Every row gives one point. The last column is the point's height on a tilted bowl or saddle (a function of degree 2), plus a little noise. Along how many of its main directions does it bend up, bend down or stay straight?

Points (11 x 3)
[[-3.0, -1.4, 0.6],
[2.0, -1.3, 3.4],
[-0.8, 5.3, 3.0],
[0.7, 0.4, 2.7],
[4.5, -4.9, 5.0],
[-1.2, -4.0, 3.3],
[-4.7, -5.5, 1.4],
[1.7, 2.0, 3.1],
[4.9, -1.9, 3.4],
[-0.4, 3.4, 2.5],
[0.5, 9.8, 7.6]]
Directions: 1 up, 1 down, 0 straight

Points (16 x 4)
[[-9.8, 3.2, 5.1, 1.2],
[0.3, 5.7, -1.0, 3.5],
[-1.7, -1.9, 2.8, -1.0],
[-0.3, 3.8, -2.6, 2.3],
[-5.3, 0.8, 2.8, -1.5],
[1.6, 2.6, 5.1, 3.5],
[6.1, -0.4, -1.6, 5.6],
[3.6, -4.9, 9.5, 10.0],
[-3.0, 0.1, 0.1, -1.2],
[-2.0, -1.5, 0.2, -1.3],
[-2.7, -0.8, 1.8, -1.6],
[-0.5, 1.3, -6.4, 4.0],
[4.1, -4.0, -3.1, 3.5],
[1.6, 0.1, 5.7, 3.3],
[-3.6, -3.4, 2.7, -1.8],
[-2.3, 5.7, -1.8, 2.7]]
Directions: 3 up, 0 down, 0 straight

Points (23 x 5)
[[-0.7, 1.8, 1.1, -0.3, -0.4],
[6.1, 4.3, 0.4, -7.9, -5.3],
[3.2, -0.8, -0.4, -2.1, -0.2],
[-4.6, 0.6, -3.2, 2.8, -3.3],
[-3.4, -0.6, 2.0, -5.3, -0.8],
[-6.8, -3.1, 2.4, 0.2, -3.9],
[1.5, 5.0, 2.2, -2.1, -0.8],
[-1.9, 2.5, -7.5, -0.7, -3.0],
[3.8, -2.9, 5.1, 5.3, -5.0],
[-2.2, -3.0, -3.9, 1.8, -3.1],
[-2.2, -3.0, -2.3, 10.3, -7.9],
[-5.9, 3.2, -1.2, -4.5, -0.9],
[1.4, 0.5, 0.7, 0.6, -0.7],
[2.0, 3.1, 4.2, -5.2, -1.7],
[1.2, -4.2, -3.3, 3.7, -1.2],
[-1.5, -2.7, -1.3, 3.4, -2.9],
[4.4, 2.6, -4.8, 5.4, 0.9],
[-9.3, -4.9, -3.5, -6.5, -9.3],
[-5.1, -1.5, -5.9, -3.8, -6.0],
[-0.3, -6.2, -3.2, 2.0, -2.3],
[-2.7, 3.8, -2.8, 0.3, -0.9],
[1.4, 1.5, 0.1, 3.0, -1.0],
[-3.9, -4.5, 0.2, 0.0, -3.5]]
Directions: 1 up, 2 down, 1 straight

Points (42 x 7)
[[-4.3, -0.7, 3.1, -2.6, 3.6, 2.3, 0.2],
[2.8, -1.2, -0.3, 0.7, -1.7, -4.8, -2.1],
[1.5, 4.1, 6.4, 0.0, 1.1, 0.2, -1.6],
[-4.3, -2.5, -3.1, 0.0, -3.7, -0.3, -2.0],
[-0.3, -4.2, -2.9, 1.6, 0.9, -7.1, -3.8],
[-7.9, 3.0, -3.2, 1.1, 0.5, 3.2, -2.0],
[5.5, 2.7, 8.1, 1.5, -1.6, 1.8, -5.7],
[-0.3, -6.5, -5.3, -4.5, -0.8, 3.5, -0.3],
[2.8, -3.4, 2.2, 1.5, -1.4, -6.7, -5.3],
[3.5, -3.7, 0.7, 2.6, -4.7, 1.3, -5.0],
[1.2, 2.3, 1.2, 4.4, -4.9, 2.4, -4.1],
[1.6, -1.1, 0.5, 5.5, -0.4, -4.8, -4.7],
[3.0, 3.6, 4.6, 0.2, -0.8, -5.5, -2.5],
[-1.7, -9.7, -4.2, 0.4, 2.2, 3.3, -5.5],
[4.4, -5.6, 7.2, -4.4, 7.5, -2.1, -6.2],
[-5.6, -3.4, 2.6, 4.4, 8.4, 0.8, -5.5],
[-5.6, 5.7, -0.6, 1.7, 1.1, -2.4, 0.5],
[-2.4, -0.6, 1.8, 2.2, -1.1, -0.1, -1.1],
[-2.9, 1.6, -5.1, -0.7, 1.2, 1.9, 0.0],
[-6.5, -2.1, -1.7, -1.5, 1.9, 9.5, -2.5],
[5.5, -3.1, -1.9, 2.1, 6.3, 7.8, -4.0],
[-1.0, -2.2, -2.8, -0.3, 1.0, 6.3, -0.7],
[2.0, -3.3, -0.7, 7.2, 4.0, -3.0, -6.9],
[4.6, -1.8, 4.0, 0.7, 0.2, 0.3, -2.9],
[-1.1, -7.3, -3.7, 3.4, -3.9, 0.3, -6.9],
[3.7, 0.3, -4.9, -1.4, -8.0, 1.6, -3.2],
[-5.5, 2.0, -3.1, 0.1, 1.8, 1.3, -0.5],
[0.8, 9.7, -0.3, -3.4, -2.8, -5.1, 1.5],
[-0.5, 1.2, -8.4, 7.7, -0.8, -0.5, -7.4],
[5.1, 3.2, -4.0, -6.3, 2.4, -0.1, 3.2],
[1.1, -6.6, -0.8, 1.3, -7.5, 1.5, -6.8],
[-4.1, 4.1, 1.6, 1.4, 2.9, -0.9, 0.1],
[0.3, -1.1, -3.9, -1.5, 8.6, -0.4, -2.1],
[0.9, 1.1, -4.9, 4.4, 7.9, 2.3, -5.5],
[-6.4, -4.0, 3.6, -6.5, 5.3, -5.6, -3.6],
[-3.8, -2.7, -4.0, -2.2, 3.8, -3.7, -1.0],
[6.1, 5.3, 4.2, -1.3, 0.5, 3.4, -2.6],
[-2.3, 1.6, -1.8, 0.4, 0.9, 0.2, 0.5],
[-4.0, -3.3, -0.2, 0.2, -4.9, 2.3, -2.7],
[2.7, -2.1, 3.4, -1.7, 0.4, -0.3, -0.8],
[-3.1, 4.3, 1.4, 0.0, -5.7, 0.1, -1.1],
[1.8, 2.2, -2.8, -0.7, 1.9, 0.0, 0.8]]
Directions: 0 up, 4 down, 2 straight
